Rows are points. To make a cloud, some directions were put in groups of two or more. Within a group, all points are equally far from the middle, so they leave a hole (a ring in 2 directions, a hollow ball in 3). The other directions are filled evenly. Then the cloud was stretched, turned, moved and blurred a little. How many holes are there, and how many directions does each take, smallest first?

Cloud (14 x 2):
[[-62  20]
 [-62  -5]
 [-48 -25]
 [-61  21]
 [ 45  13]
 [-19  61]
 [-60  -8]
 [-64   4]
 [  9  62]
 [-32 -34]
 [ 33  49]
 [-11 -36]
 [-63  15]
 [-51  40]]
Holes: 1 (2)

Cloud, 22 rows:
[[  1  16 -36]
 [-75 -18   8]
 [-42 -69  21]
 [-45 -26  62]
 [-17 -74 -29]
 [  2  12 -42]
 [ 28  47  17]
 [ -8 -35  92]
 [ 63  26  17]
 [-41  -3  10]
 [-37 -35  -2]
 [ 39 -84  42]
 [  3  27  44]
 [ -5 -91  -6]
 [-25  50  29]
 [ 15 -51  -8]
 [ 10 -56  10]
 [ 72  20   6]
 [ 14 -40   3]
 [ 10  28  62]
 [-36 -11  95]
 [ 55  44  17]]
Holes: 0

Cloud, 27 rows:
[[-50  23 -32  20]
 [ 65 -45  40 -47]
 [  6 -29 -52  42]
 [-43  -5  29   7]
 [-22  39  57  27]
 [ 31  38  53 -10]
 [ 82  -7  71  -4]
 [ -2 -74  19 -21]
 [  2   7 -31  48]
 [ -6 -59  25  35]
 [-71 -17   8  -3]
 [  7  52  43 -69]
 [ -1  51  10 -74]
 [ 80  -5  62 -61]
 [ 60 -23  56  15]
 [ 25 -27  10  57]
 [ 20  73  47 -14]
 [-37  32   7 -29]
 [-31 -63   9 -14]
 [ 29 -23  44  31]
 [  8 -12  14  -7]
 [ 23  65  60  31]
 [-13  -5  12 -13]
 [ 43 -19   5 -46]
 [ 95  23  93 -13]
 [ -9  23  30 -40]
 [ -1  35  26 -43]]
Holes: 0

Cloud:
[[-31  34  48 -15]
 [  4  58 -20 -40]
 [ 48 -37 -65   2]
 [-72  15 -31  13]
 [-58 -15  -5 -25]
 [ 69  35  14  10]
 [ 50 -22 -26 -40]
 [ 92   3   6 -32]
 [-23 -41 -37 -17]
 [ -6  65  52 -38]
 [-47  -9  17 -14]
 [-47 -28 -13 -20]
 [-31  14 -12  35]
 [-22  22 -33 -52]
 [-38  23 -48  30]
 [ -5 -13  -8 -55]
 [ 78   7 -43 -20]
 [-26  15  52 -28]
 [-47  56  24 -37]
 [  3  61  -5   3]
 [ 40 -13  28 -49]
 [ 95  22  -9 -16]
 [-17 -44 -69   3]
 [ 71  37  36 -60]
 [ -5  30 -56  27]
 [-34  53  40 -52]
 [-21   8  50 -38]
 [ 19  70  50 -46]
 [ 35 -17 -60 -31]
 [  3  65  52 -27]]
Holes: 1 (4)

Cloud (49 x 6):
[[-33  11 -27  -5  -1 -40]
 [ 37   4   4  42 -17  22]
 [-35  -6   7 -16   7  37]
 [ -8 -20  27  36 -30   3]
 [ 25  -6  63  14   0 -13]
 [ 19 -17  18 -15  29  -3]
 [-17  29 -47  19  22 -22]
 [ 16 -34 -16 -19 -11   8]
 [ 23 -14 -39  43   2  -1]
 [ 13 -22  14  19  45 -39]
 [ 23 -31  13   4 -24 -71]
 [-19  48 -20  10  13  10]
 [-11  34  28  26  36 -41]
 [-43  -2  -7  -6   4 -25]
 [ 25  -5  58   2 -23 -36]
 [ 22 -18  23   0 -46 -58]
 [  3 -28 -28 -15 -21  24]
 [  9  37   7  39 -13 -21]
 [  2  10  34  24  18  41]
 [ 52 -29  10  38 -14  -3]
 [ -3  16  -1   3 -61 -14]
 [ 31 -36  39   4 -37 -36]
 [  6  12  37   3  39 -54]
 [ 18   0  63  -3   1 -21]
 [ 29  31  16 -13 -22 -25]
 [ 37 -15  25 -14 -51  39]
 [-20   8  44  27 -21   3]
 [ 61   5  -4  24 -28 -42]
 [ 20  32   0  25  29  21]
 [-15  33 -18  28  44 -51]
 [-13  -7  19 -27  12 -33]
 [  1 -42   2  -6 -49  18]
 [-12   5  41  35 -20 -11]
 [ -6   5  46  26   3  34]
 [ 35 -14  -6  21  -5 -95]
 [ 57 -35 -14  17  -9 -18]
 [ 43  -6  26  35 -10  22]
 [ -5   1  26  43 -23 -34]
 [ 15  -3  47  -4  30  -8]
 [  1   3 -24   6 -57 -29]
 [-28  -2  16 -29   5 -18]
 [  8   6 -34  15 -55   1]
 [ 10  33   3 -23   6 -36]
 [  2   1 -21  48  -4 -66]
 [ 32   0 -26  35  21 -93]
 [ 17  -4  62 -10 -21 -19]
 [  4 -15  17  49 -12 -51]
 [ 10  -7 -41  20 -42  18]
 [ 37  20 -21   9  42 -28]]
Holes: 3 (2, 2, 2)

Cloud:
[[-46  23 -29 -19  76 -35   2 -28]
 [ 50  16 -12   5 -43 -35 -45 -34]
 [-39   3  17  -1  38 -33 -11  12]
 [ 19  18 -29  14  13 -72   0  22]
 [ 57 -22  32   2  15  37  36   2]
 [-23  10  14  33 -78  -6  34  14]
 [ 43  -9 -40  15  78 -14 -54 -34]
 [ 20   4  13  94  11  25  -6   8]
 [  7 -39  41  41 -58  22   7  30]
 [ -4 -43 -15 -17 -18  42 -50  56]
 [  7 -31  -4 -38  20   5 -43  47]
 [ 21 -33 -36 -16   3   0  -4 -34]
 [-21 -35   9  -7  11  55 -46  45]
 [ -2 -35  38  -8   5  -9  59 -18]
 [ 41  72 -48 -18  -4 -32  -4  25]
 [-25  -6   8  76  28 -43 -46 -11]
 [ 37  65 -27   5  27 -15  -5  -5]
 [ 82  -6  -5  35 -36 -10   3  10]
 [-95  23 -24   1  -3   4 -16  28]
 [ 23 -54  14  24  10  26  -2  28]
 [-59  10   2  45  27  13  23 -18]
 [-25  21 -44 -58  17  12  28 -14]
 [-17  60 -46 -17 -16  16  -2 -10]
 [ 10  59 -44  11   1  -2  27 -36]
 [ 40  -5 -27  -7  -7 -19 -66 -12]
 [-68  38 -26  53  46  -3 -43 -44]
 [ 33  17  -6  45 -61  10 -20 -37]
 [-34   3 -60 -31  15  18  30 -10]
 [ -3  39 -31  31  25 -52  14  19]
 [  8  15 -38  66  65  36 -13  15]
 [ 17  17  22 -46 -24 -19  12 -41]
 [  8 -39  -6  44  22  17  -5 -61]
 [ 16   7 -57  19  18 -48  16 -40]
 [ 26  39 -24 -41 -13  27  28  21]
 [ 16  11 -19 -62  -5 -54  -3  58]
 [ 39  32 -15  -3  53 -21 -33  -5]
 [ -1 -14 -18 -28  20  53 -18   2]
 [ 11  44   3  -3 -43  21  13  42]
 [ 31 -36 -13 -39 -31 -63  36   7]
 [ 82  19   1  77  14  -4  -2 -44]
 [ -2 -37  14  24   7  71 -45  11]
 [ 24 -22  10 -25   7 -13 -28 -46]
 [ 18  19 -25  51 -20  25 -37  22]
 [ -6 -36   2 -22  30  24 -51 -32]
 [ 29 -31  36 -27 -36   7  -6  40]
 [ 14  -6   8 -37  18 -65  39 -27]
 [ -1  47 -54 -24  14 -65  -1  53]
 [ 14 -40  -1  40 -13 -10 -49  33]
 [  2 -33  20 -20 -43  10   9 -36]
 [ -7   2 -32 -51  -1  27  19 -14]
 [ 33 -15  22 -41 -49  20  -6 -19]
 [-46 -44  12 -29   8 -13 -22 -10]
 [ 19  -7 -13 -59   1 -14 -25 -23]
 [ 50  59   5  40  -8 -16  31  11]
 [ -7  29  -6  38 -14  52 -19 -22]
 [-17  57 -53 -12   1 -69  20 -13]
 [ 32  13 -43  41  19  12   2 -46]
 [-41 -10 -38   2 -25  30 -22 -15]
 [-17  -2 -12 -59 -14 -32 -39 -21]
 [-70  -8  12  28  17  25  10 -12]
 [  3 -21 -16 -65 -19 -11 -19 -19]
 [-35  39 -29  49  20 -18  -6 -43]
 [ 15 -22   5 -13  35   9 -74   3]
 [-22  30  -6  51 -40  -9 -13  39]
 [ 48 -57  19  19  19  -4   7  17]
 [-13  -8 -53  40  52 -34 -23 -45]
 [  0   6   7  80   9  60 -38   2]
 [  7 -34   0  74  18   6 -72  19]
 [ 29 -31   7  24 -37  45 -40  11]
 [ 44  52 -38   2  38 -32 -19   8]
 [-14  40 -18  44  18 -18   1  30]
 [ 14  30 -12  23   0  32  36 -44]]
Holes: 2 (2, 3)
